Rows are points. Two turns around zero, p and q, are shown by what they do to some points. Write where each new point lands after one turn and then the other. Backwards means that the second turn is done in reverse. Each puzzle has new turns, and all numbers are rounded.

Turn p:
[ 3 19] -> [-5 19]
[37 16] -> [28 29]
[-40 -36] -> [-23 -49]
Turn q:
[-20 -14] -> [ -6 -24]
[23 50] -> [-15  53]
[ -3 -36] -> [ 21 -29]
Where do these land?
p, then q backwards: [-2 54] -> [15 52]
p, then q: [ 13 -18] -> [22  4]
p, then q: [-11 -37] -> [ 28 -26]

Turn p:
[ 31  -5 -20  11] -> [ 23 -10 -11 -27]
[ 18 -36  -1  -2] -> [-10 -32  -8 -21]
[-97  15 -11  12] -> [-28  41 -40  76]
[12 18 28  7] -> [15 -4 31  9]
[ 35   8   4 -28] -> [  0   5  27 -37]
Turn q:
[ 16  33 -19 -29] -> [ 21  37 -27   2]
[-19  23  20 -38] -> [-28  42 -10  -9]
[ 50 -45  -9  28] -> [ 50 -34  41  -4]
[-32  32  21   7] -> [-40  11 -13  25]
[-15 -43 -13  31] -> [ -3 -54   9 -14]
Where do these land?
q, then p: [-40 -36 -20 -22] -> [-54  18 -13 -20]
q, then p: [ 17  48 -14 -23] -> [ 46  31  -7 -11]
p, then q: [ 46  25 -26 -29] -> [  5  64  -3 -12]
p, then q: [  4 -18  17  28] -> [ 12 -26  22 -11]
p, then q backwards: [-11  23  -6 -15] -> [  7  15  16 -19]
q, then p: [-14 -16  74  27] -> [-22 -22  22  72]
q, then p: [ -2 -27 -24  33] -> [-18 -39 -14 -19]

Turn p:
[ 29 -18  79  29  29  -6] -> [ 14   5  55  72  19 -17]
[ -3 -23 -26 -47 -54 -14] -> [ 29  -9 -14 -47 -55 -15]
[ 19   5 -42 -75 -37 -29] -> [ 21  39 -17 -67 -53 -21]
[-22  24 -20  34  34  10] -> [-40  -5 -21   7  39  16]
[-18  22   2  42   3  -7] -> [-35 -10 -12  28   3  19]
[  6 -43  23 -11  16 -12] -> [ 21 -11  20  11   6 -43]
[ 15   5 -18  22   0  25] -> [ 12   2 -22   7  19  25]
[-27  28   1   6   8  32] -> [-23 -12  10 -13  21  36]
Turn q:
[  7  -3 -54 -10  45 -12] -> [ 28 -11 -36 -35  41 -11]
[-50 -43  21  27 -10   6] -> [-42  -9 -12  40  10  44]
[ 31 -40  -6 -56 -23  -7] -> [ -3 -68   1 -10 -25 -31]
[ 35  -9  22 -28 -18 -23] -> [ -6 -31  37  -6 -14 -30]
[ -6  12 -24  20  29 -39] -> [ -4  19  -6 -21  51 -11]
[-48  39  16   0 -40 -41] -> [-69  42  12 -22 -14  -4]
[-12  -4 -18  35  -6  37] -> [ 12  21 -34  35  -3  13]
[35  6  9 26 33 41] -> [61 11 11 24  6 13]
[  9  43  33 -15 -10  37] -> [ 23  26  26  -6 -51  14]
Where do these land?
q, then p backwards: [ 35  16 -39 -44  16 -12] -> [ -9 -48 -30 -45  -2   3]
q, then p: [ 18 -32   1   2 -29  17] -> [  7 -25 -26  30 -13  -8]
p, then q backwards: [-36  42  13  38 -39 -23] -> [-47 -28  34 -13 -45  20]
p, then q: [ 10 -31  35  42  -9 -24] -> [-15  14   8  52  35 -16]
p, then q: [ 20  48 -21  45 -26  21] -> [ 37  32 -51  22 -25  12]
p, then q backwards: [ -5 -30  38 -21  36   5] -> [ 47  -1  17   8   9 -38]
q, then p backwards: [-38  10   7 -39   5  40] -> [ -8  28 -22  -7 -56  13]
q, then p: [ -4 -23 -34 -23  45 -23] -> [ 19  10  -4 -33  35 -44]

Turn p:
[ 11 -25  -1  40 -16  18  -4 -17 -19] -> [ -5  -9 -22  -6 -10  34  -3 -23 -34]
[ 17 -20  27 -40  27 -17  -1  26   8] -> [  1 -32  36  13  23 -16 -23  30   8]
[  3  -1  -8 -44  14  14 -21 -45  26] -> [-16  -8   8 -26   1 -40 -32 -34  27]
[ 27  14 -10   3  -8   7   9  10  -3] -> [ 30 -11 -12   3  -1  -2  10  -3   0]
[ -9 -12 -21  14  -9  -2 -14  29 -10] -> [ -1   1 -17  13 -26  18  -4  24   0]
[-24   3   2 -97  19  -9  22 -15  -9] -> [-13   3  20 -51  36 -64 -21  40  27]
[ -6  38 -16  40  21 -22  -3 -35  -4] -> [ -1  42 -25  17  25  19  10 -36  21]
[  2 -16  16  34 -56 -18  -5  20   4] -> [-11  -5 -11  37 -27   2  25   6 -51]
[-14  30  19  12   7   9  -8  11 -10] -> [19 33 20  5 -3 11  2  0 -3]
[ -7 -11  -8  38   0  18  23  16  16] -> [ -4 -12   2  -2 -18  37  34  -3   3]
Turn q:
[ -2  -3   4 -46  -5 -26 -40 -28   5] -> [ 14   1   4 -34 -11 -52 -22   8 -21]
[ -2 -32  53 -12  17  -9  10  -8   6] -> [-24  -4  34 -11  -4 -34  20   5  34]
[ -3  32  -7  38  16  29 -23  27   5] -> [ 12   9 -11   7  45  42 -20  15  12]
[-33 -11  -1 -29 -16  -1  31 -10  19] -> [-40 -16 -16 -23 -28  -7   4 -17  -3]
[ 31 -11 -36  23 -15   5 -20  27   4] -> [ 32  24 -22  17  -6  24  12  31 -12]
[-12  -4  -4 -16  17  27  23 -37   6] -> [  1 -36  -9 -13 -16  -3  -7 -28  27]
[ -5   4  -1  69   1  18 -30   1 -18] -> [ 10   2   3  51  23  25 -33  32  18]
[  7   6  26 -34 -20   1   2 -14 -11] -> [ -3 -20  32 -24 -12 -11   2  -2 -19]
[ 10  19  11  -9  -1 -29  22 -11  13] -> [ -8  23  19 -11 -11  -5   0 -32  -6]
[  9   0 -45  16   6 -16  26  52 -29] -> [  4  17 -33  40  20  21  44 -12 -31]
Where do these land?
p, then q: [-23 -11  -8  16 -14  -4   3 -31 -26] -> [  3 -29 -25  -3  16   0 -15 -20 -23]
p, then q: [ 24  -2 -16 -13   9  20  27   9 -14] -> [ 22   1 -10 -17 -12  -9  37   4   5]
p, then q: [-35  43  -4  -5  -5  14 -14   2  31] -> [-21  26  29 -22 -18  20 -24 -22 -15]
q, then p: [ 17 -34 -48 -17  15  -7 -20   7 -31] -> [ 17 -30 -53  20  25  16  16  14   4]
q, then p: [ -2  19  32 -11  37 -21  -7  -9   6] -> [-15  11  25  16  34 -20 -13 -14  18]
p, then q: [  7 -12  -8  31 -13  16  21  -4  42] -> [-22 -26  -1  10 -46   6   5 -12  15]
p, then q backwards: [ -5 -29  16   1  19  18  25  12   0] -> [  3  12  28 -10 -17  33   3  12  -5]
q, then p: [ -8  15 -13  11  -1 -26 -15  16 -23] -> [ 14  24 -12   8  17  29 -12   1   5]
q, then p backwards: [ 17  43  10  -2 -17 -42 -62 -21 -24] -> [ 12  19  63 -38  -6   4 -36   1 -44]
p, then q: [ 18 -34 -25 -31  -7   0  39  23  21] -> [-26  13 -28   1 -24 -21  52  17   6]
p, then q: [ -9   3  64  19 -24  34   3  -5  19] -> [-17 -41  65  14  -5  -9  -1 -12  -8]

Turn p:
[  2   2  -4 -10 -28 -13 -15 -14 -11  10 -20] -> [ -2   0   4   4   5 -31  -3 -26 -14  -2 -14]
[-28  19  25   8 -13 -32   3   2 -47  -6 -22] -> [-51  13  15  10   9  -2   8 -14 -40 -26  -9]
[ 19 -10 -13 -14  12  -5  -2 -19  19 -24  24] -> [ 23 -12 -19 -22  -1  -2   9  -3  23 -15  22]
[27 20 -6  6 16 28 22 -2 19  6 13] -> [37 13  7  8 -7 31  4  2 24  4  2]
[  6 -22  11 -10   5   8 -37 -17  -9 -11   1] -> [  8 -27  -4 -28  23  -8 -18  -5 -12  -2   2]
[ 11   3 -23 -17  26  20  23  21   5  17   6] -> [23 21 -4 -4 -5 18 25 15  8 34  2]
[ -2  34 -15   7  21  13   6  23  24  27  24] -> [ 11  45   4   9  -4  18 -11  17  29  23  12]
[-10  -4  -7 -11   0  29   3 -11  23 -19   6] -> [  5 -15 -18 -15 -11  17  -6  -9  26   8  -9]
[  7 -17 -13   5   7  25  17 -14  12   9  39] -> [ 27 -11  -8  -2 -26  20  -8  -1  11  17  31]
[ -8   0  23  22  -3 -20   3   5 -10   4 -31] -> [-26  -8  20  26  14  -5   4   7 -13 -13 -12]
[ -7 -31 -22   4  -3 -11 -27 -22   1 -17 -14] -> [ -3 -33 -34   1  19 -25  -5  -9  -4  -2   5]
[ -1  10  14  17 -24 -11   3  35 -21  -7  -7] -> [-16  17   8  11 -15  -5  -5  21 -27 -21 -22]
[-16  -4  29  -7 -17 -30   0  13  -5  10 -18] -> [-35  -2  28   1  -3 -26   6   5 -10  -6 -10]
Turn q:
[ -4 -27 -11  32  -5 -12  -9  -3   7   0  -2] -> [  3 -34 -15  19  -2  -2  -8  11   1 -10 -13]
[-24  36 -11 -23  -3  12 -10   8  34  12  -3] -> [-20  28   4 -25   0  25 -17   6  26  19 -19]
[-11  -9  -1 -21 -41  -1   5  17  -4  -1 -11] -> [  8   5  -7 -26 -39 -14   5   3  13  -6  -8]
[-25  15  -8 -23  28  30   9  29  24  21 -11] -> [-12  20  19 -23   2  39  20  18   2  30 -25]
[  1 -15   3  17  12   1  15 -29 -11 -28  20] -> [-22 -17 -14  25   9  -6  15 -17 -12 -11  24]
[ -2  -6   9  26   6  -9  -8 -31 -33  -4  -9] -> [ -1 -10   1  36  -3 -19 -13 -21 -27  -4   0]
[ 12  -2 -11  15  20 -39  11  -6 -17 -21  16] -> [-12  -7 -11  17  31 -35   4  14 -15 -12  15]
[ 28  -9 -17  -9  16  -3  -4 -20  -5 -17  -3] -> [  3  -2 -17  -9  25   1  -1 -12 -26 -18   9]
[ 14  20   5   2 -37  20   8  27  -1   6 -18] -> [ 33  30  -7  -2 -32  10  -1  12  16   1   4]
[  9 -14  -1  18   1  -2 -13 -10 -16   3  32] -> [  1 -30   0  12   5  -7 -13  -2  -7   6  28]
[ -6  16   8 -25   8  10  18   0  29  41  -7] -> [  9  16  12 -19  14  16  14 -14  25  34 -24]
[  7 -16  23  20  19 -18 -12 -12   8 -22   9] -> [-10 -22  14  24  21  -4   0  -5   2 -31   7]
[  2   9  12 -29 -25  10 -11  28 -14  10 -15] -> [ 22  22  20 -28 -31  -3  -6   4   1   0  -1]
Where do these land?
q, then p: [-16 -11  -7  12   5 -14 -11  28  15  -1 -11] -> [-12  -8  -1   1   1  -6   6  29  -3   4 -30]
q, then p: [ 13   5  -9  12   2 -22   4 -27 -22   9 -19] -> [  6   6  -9  21  32 -11   7  -8 -17 -15  16]
p, then q: [-12  10   3   9   2 -20  37   4  20   0 -12] -> [-13   2 -12  26 -13   7  18   8  32   2  -9]
q, then p backwards: [ -2 -14   6  13  -6 -22 -15 -54   1   1   8] -> [-15  -6  -5  14 -24  -4 -23 -46   5  -3 -20]
q, then p: [-14  11 -11   6  12   8   4   0 -15  20  27] -> [ -6  10  18   6  -4  -6 -14   5 -11  27  20]
p, then q: [-10  13  15  11  17 -14   1  19  -8 -20  -3] -> [-25  16  11   2 -14  12  13  20  -7  -2   1]
q, then p backwards: [ 12 -11   0 -10   7  26 -14  14   1   7   1] -> [ 12  -6  16  -4  13  20   9  -3 -13  -2  16]
p, then q: [ 20 -15  -2 -13   8 -16  35  16  -7 -14   1] -> [ 10  13 -17  -2 -13 -15  39  10   9   1  15]
p, then q backwards: [  7  -8  14   8 -41  97 -15   4  -2   3  17] -> [ -9  -8 -24   6 -29  35 -65  -3  -1  59 -38]
q, then p: [ 24  10  12  -4   3 -18  -3  -3   4  10   3] -> [ 11   2  10  -7  20   1   5   8  14 -13  13]
p, then q: [-11   2   0  -5 -31 -16 -15  26   4 -13  -2] -> [-12  15  -2  -9 -13 -24 -16  16   2 -16 -23]
p, then q backwards: [  0  -6  15 -26  15 -20  11 -17 -19  13 -13] -> [  0 -14  19 -25  29   2  16  -7 -10  -1  15]
p, then q backwards: [-13  15 -35 -13   8  31 -18 -11  28 -16   3] -> [ 10  16 -25  -3 -30   2   9 -22  37  22   1]
